Each row is a point. Each copy is the shape, with its points in the same order, turned, moved and blurred by noise. Some copies are also mirrored. Which?
In the rows, 128 means zero.

Shape (7 x 3):
148 130 158
135 146 142
26 140 144
155 99 99
146 109 105
141 133 155
152 146 99
Copy 1 (7 x 3):
142 150 134
123 149 121
123 146 12
128 83 143
120 94 122
137 153 125
92 114 134
Copy 1 is: mirrored
Copy 2 (7 x 3):
158 149 151
134 160 151
94 150 249
126 99 113
119 109 131
155 150 151
115 147 117
Copy 2 is: only turned

Shape (8 x 4):
162 135 152 135
96 92 128 125
132 163 162 202
86 104 45 133
80 137 101 104
69 127 68 101
66 75 170 77
170 186 179 191
Copy 1 (8 x 4):
170 114 151 70
151 92 115 134
234 127 177 92
130 163 108 177
120 118 155 161
111 135 146 185
127 27 118 138
225 124 200 50
Copy 1 is: only turned
Copy 2 (8 x 4):
129 98 88 133
113 141 139 85
103 78 141 184
85 216 135 111
148 180 145 113
131 213 145 108
157 125 159 35
124 58 109 200
Copy 2 is: only turned

Shape (9 x 6):
147 103 161 186 163 204
113 159 153 114 78 61
115 99 97 85 162 125
170 94 156 72 165 121
75 168 168 143 108 121
196 139 113 177 232 167
126 195 30 148 122 208
128 100 127 123 153 88
126 88 142 103 92 76
Copy 1 (9 x 6):
149 114 43 177 157 76
130 172 205 107 193 126
75 148 101 103 137 153
70 88 118 109 176 150
144 192 135 113 212 85
191 74 37 129 127 155
184 164 87 59 52 76
114 148 131 130 159 174
83 152 179 138 163 142
Copy 1 is: mirrored
Copy 2 (9 x 6):
101 128 80 214 106 167
102 172 134 57 115 85
182 101 129 113 102 150
176 147 173 148 107 143
104 151 72 116 123 74
140 133 92 203 9 196
90 8 67 127 35 118
156 150 120 108 109 162
125 152 154 79 147 144
Copy 2 is: mirrored

Shape (11 x 8):
210 183 105 67 131 92 82 136
106 79 124 153 136 188 133 77
219 149 161 118 93 83 103 85
79 114 152 102 194 161 177 104
22 100 145 158 113 117 88 89
70 81 163 101 94 150 111 125
103 130 144 101 138 124 158 158
143 120 129 145 89 98 167 150
198 111 151 118 135 70 61 137
122 159 183 148 95 124 106 171
128 86 104 166 160 180 145 81
Copy 1 (11 x 8):
210 105 110 41 75 74 168 123
113 102 99 196 117 152 112 116
172 118 155 94 38 73 126 106
44 78 75 148 139 148 143 151
82 220 73 177 107 138 112 147
100 156 86 182 131 80 99 175
96 117 109 115 133 98 161 188
124 132 163 146 89 100 173 181
175 148 124 107 89 49 174 82
128 182 166 89 139 89 129 166
118 98 119 190 113 174 125 115
Copy 1 is: only turned
Copy 2 (11 x 8):
158 155 88 219 124 202 153 160
116 118 102 60 145 132 120 84
201 204 104 162 125 150 153 147
90 90 118 114 238 148 139 97
73 152 136 75 161 100 60 167
66 175 164 97 157 144 108 114
91 124 154 151 180 131 144 128
127 144 150 161 126 83 170 127
182 173 127 143 114 183 173 208
146 151 190 172 135 129 98 139
123 93 86 65 146 120 137 98
Copy 2 is: only turned
Copy 3 (11 x 8):
169 93 147 184 53 66 137 159
86 168 134 146 189 151 86 116
108 91 199 137 63 100 155 123
158 175 93 131 209 158 153 129
84 151 62 55 154 137 80 101
146 165 125 76 145 157 66 125
176 151 103 129 127 171 132 133
125 113 127 143 85 201 123 119
104 129 155 127 50 101 140 196
140 179 120 109 55 154 119 96
72 161 126 178 186 155 105 131
Copy 3 is: only turned
Copy 4 (11 x 8):
149 131 194 154 60 239 136 190
154 103 132 139 162 97 56 139
116 131 249 142 104 171 115 208
181 170 106 105 189 125 118 127
86 161 94 147 118 49 96 144
103 100 110 135 145 85 140 155
146 136 144 122 148 150 164 118
123 115 204 115 108 125 140 96
149 135 219 207 85 156 141 190
68 135 180 176 147 151 148 119
179 112 142 145 149 109 41 113
Copy 4 is: only turned
